Each row is a point. Each copy is the shape, with its points in the same order, turned, moved and blurred by noise. Say if it was mirrored as well.

Shape, 6 rows:
[[ 19  -2]
 [-17  27]
 [-19 -30]
 [ 15   6]
 [  2 -14]
 [-81  45]]
Copy 1:
[[  4  12]
 [ 43 -14]
 [-17 -41]
 [ 11  10]
 [  1  -6]
 [ 86 -63]]
Copy 1 is: mirrored
Copy 2, 6 rows:
[[-32 -20]
 [-14  23]
 [  7 -18]
 [-30  -4]
 [ -6 -20]
 [ 28  73]]
Copy 2 is: mirrored
Copy 3 (6 x 2):
[[ -2 -20]
 [-10  27]
 [ 38  -5]
 [ -9  -6]
 [ 19  -9]
 [ 12  95]]
Copy 3 is: mirrored

Shape:
[[-59  46]
 [ 23 -15]
 [ 49  17]
 [ -1 -15]
 [ 31 -12]
 [-33  20]
 [-51 -35]]
Copy 1:
[[ 27  56]
 [-25 -32]
 [ 10 -56]
 [-27 -11]
 [-23 -40]
 [  4  29]
 [-51  40]]
Copy 1 is: only turned
Copy 2 (7 x 2):
[[-75  28]
 [ 20  -6]
 [ 34  36]
 [ -5 -14]
 [ 29   0]
 [-45  12]
 [-45 -47]]
Copy 2 is: only turned

Shape (6 x 3):
[[ -3  56  74]
 [-12  39 -15]
 [-19 -32 -18]
 [-13 -21 -24]
 [-21 -31 -19]
 [ 37 -56  15]]
Copy 1 (6 x 3):
[[ 84 -19 -20]
 [  2 -24 -34]
 [-35 -16  23]
 [-32  -9   9]
 [-27 -17  26]
 [ -1  49  47]]
Copy 1 is: mirrored
Copy 2 (6 x 3):
[[-14  30  83]
 [ 35  -5  11]
 [-17 -20 -36]
 [ -7 -26 -30]
 [-15 -19 -37]
 [-59 -65   1]]
Copy 2 is: only turned
Copy 3 (6 x 3):
[[-67  61   8]
 [-46 -26  14]
 [ 18 -24 -37]
 [  1 -34 -20]
 [ 14 -28 -28]
 [ 62  22  -6]]
Copy 3 is: mirrored
Copy 4:
[[-49  57  41]
 [ 41  40  -8]
 [ 14  -9 -46]
 [ 13 -17 -48]
 [ 14 -19 -47]
 [-19 -62  -5]]
Copy 4 is: only turned

Shape (10 x 4):
[[-25 -39 -23  -4]
 [ -9  69  20  74]
 [-60 -11  10 -12]
 [ 41 -36   8 -16]
 [ 32 -26  32 -13]
 [ 19  49  43 -11]
 [ -8 -48  65 -17]
 [-10  24 -22  22]
 [-13  74   6  20]
 [-11  26 -24  47]]
Copy 1:
[[ -1 -36 -26 -39]
 [-72  69 -18  13]
 [-34 -50   0 -12]
 [ 56  -7  -4  -1]
 [ 37  -4   2  20]
 [-13  33  45  23]
 [ 17 -47  -5  48]
 [-24  22  -8 -32]
 [-55  45  21 -14]
 [-31  35 -35 -29]]
Copy 1 is: only turned
Copy 2 (10 x 4):
[[  1 -25   1  46]
 [-34  90 -33  -6]
 [-56 -28 -15  42]
 [ 16 -22  43 -13]
 [ -6 -12  39 -21]
 [-38  11 -12 -51]
 [-55 -30  53   0]
 [  4  21 -26  18]
 [-25  41 -58 -24]
 [  8  45 -26  27]]
Copy 2 is: only turned
Copy 3, 10 rows:
[[ -8  -6 -26 -28]
 [-57 -15  62  69]
 [-41   4  23 -52]
 [ 58   5  -4  -6]
 [ 51   4  18  -5]
 [ -4  46  67  23]
 [ 30  -9  47 -62]
 [-30   4   2  24]
 [-61  26  49  42]
 [-32 -23  10  38]]
Copy 3 is: only turned
Copy 4 (10 x 4):
[[ 30   8   4  48]
 [-61  29 -37 -51]
 [ 26  53  23  24]
 [ 35 -47  29  -4]
 [ 25 -29  46 -16]
 [ 20   9  15 -73]
 [  8   6  87   3]
 [  7  17 -28  -8]
 [  0  38 -30 -51]
 [-14  14 -45   2]]
Copy 4 is: mirrored

Shape, 12 rows:
[[-88 -31 -58  23 -13  26]
 [ 27 -10 -13 -18  21  14]
 [-61  -6 -55   8  29   7]
 [ 25  19  16  21 -14 -10]
 [ 31  55  31 -35  -2 -35]
 [ 61   5 -11  12   5 -49]
 [ 44  75   9 -28 -32  46]
 [  7   5 -42 -25 -15 -30]
 [ 21  43  23 -19   3 -11]
 [ 12  49  11 -45 -38  21]
 [-21 -15 -70  39  51  11]
 [-40  11 -76  31  13 -13]]
Copy 1:
[[ 18  84  13  67   6 -16]
 [ 10 -10  15 -25  11   2]
 [ 15  46  22  41  46  -4]
 [-49 -32  -9  -8  -6  -2]
 [-78 -32  18 -48  23 -10]
 [-24 -58 -36 -18  25 -23]
 [-79   4  -1 -60 -16  64]
 [-20  16 -28 -17  33 -30]
 [-57 -26  24 -35  15   3]
 [-68  24   4 -43  -1   9]
 [ 44  10   1  43  50  19]
 [  3  35 -21  53  48  -1]]
Copy 1 is: mirrored
Copy 2 (12 x 6):
[[  1  46 -90  51  25  40]
 [  5 -25 -25 -20   4 -22]
 [-15  44 -67  -4  22  28]
 [ 55  -5  13  -9  -3   0]
 [  9  -7  56 -29 -40  -3]
 [ 54  12   5 -43 -17 -49]
 [ 32 -68  13 -24 -57  43]
 [  9  24 -28  -8 -43 -19]
 [ 14 -15  33 -24 -19   8]
 [  6 -37  14   8 -55  29]
 [ 15  32 -85 -39  40  10]
 [ 20  62 -71 -21   1  26]]
Copy 2 is: only turned
Copy 3, 12 rows:
[[-40 -69 -22  50 -52  51]
 [ -3 -16  -3 -35   6  -8]
 [-59 -49   3  38  -4  13]
 [ 14  32  -2  18  -3 -12]
 [ 10  42  57 -21   3 -46]
 [-17  36 -15 -22  -2 -68]
 [ 14  64  51 -39  -9  44]
 [-36  -3  13 -24 -42 -24]
 [ 13  30  41  -4   8 -20]
 [ 25  41  58 -26 -32  22]
 [-71 -30 -43  21  26   4]
 [-75 -26 -18  38 -16  12]]
Copy 3 is: only turned

Shape (13 x 8):
[[-19 -39  31   6  25 -25 -44  -5]
 [-46  19  36 -23 -24 -44  -8 -33]
 [-53  -3  29  20   8  12 -14 -61]
 [ 24  31 -52 -39  19  61  23  39]
 [-14   0 -28   3  49  71  56  38]
 [ 63  -3 -38 -12  11  48  54  25]
 [  7 -29 -19 -26  62  16  71  13]
 [  3 -28  39  37 -11 -29  -8  -1]
 [-35  15  17  12  20 -35 -25  -4]
 [  2 -32 -25   7  -1 -39 -23  -8]
 [-37  28 -66  22 -63 -43 -27 -31]
 [-51   5   0  16 -43 -41  -8  14]
 [-28 -27 -25 -59  -6  66  41  31]]
Copy 1:
[[ 13   6 -45   8 -11 -27 -34 -40]
 [-54  39 -16  28 -23  23 -14 -33]
 [-32  50 -47  37 -22 -35 -27  17]
 [  2 -51  45 -18 -17 -25  57  54]
 [  9  -4  42 -22  19 -78  39  56]
 [ 55 -19  48 -19  -2  -3  43  64]
 [ 47  23  45   2   4 -54  56   5]
 [ 19  33 -28 -11  10  11 -42 -12]
 [-28  19 -44  -7  -1  -9   2 -29]
 [ 23  17 -30 -25 -46   2  -4 -23]
 [-54  39 -37 -56 -86  37  -1  16]
 [-47  35  -6 -42 -21  14 -29 -23]
 [ -8 -16  84   3 -36 -55   6  30]]
Copy 1 is: only turned
Copy 2, 13 rows:
[[-14  17   9 -49 -10  43 -17  -1]
 [-24  12 -38 -13  31  17  34 -30]
 [-36  20  18 -50  20 -13  44   3]
 [-12  32  34  83  -4 -45 -46  48]
 [-11  79  42  25 -11 -69 -39  41]
 [-11  14  20  65 -58 -70 -45  24]
 [-20  84  -2  25 -67 -34 -30  34]
 [ -3  -5  -8 -49 -19  -6 -23 -31]
 [-30  20 -21 -35  25  14 -19   7]
 [  8 -13 -23 -22 -30  15 -18  30]
 [ 19 -54 -56 -11  50 -20  23  53]
 [ 29   6 -44 -25  41  -9  -1  -2]
 [ 37  66  39  64 -10 -31   6  22]]
Copy 2 is: mirrored
Copy 3:
[[ 17  49  37  -6 -24  -5 -14 -36]
 [ 59   5  47  28 -13  45  -3   4]
 [ 68  16   4 -38  -5  14   7  -2]
 [-15  -6 -17  64  56 -70  56   5]
 [-17 -11 -71  20  44 -49  31 -24]
 [-53 -34   0  24  55 -54  70 -16]
 [-13 -42 -23  24  33 -40  21 -76]
 [-18  24  40 -23 -11  31  -3 -13]
 [ 31  31  27  14  13  16 -28 -10]
 [ -4   3  59   3 -10 -31 -19  -7]
 [ 29 -28  62  10  -1 -16 -37  89]
 [  4  -1  23  25 -22  28 -32  38]
 [  4 -24 -46  59 -21 -52  61 -10]]
Copy 3 is: only turned
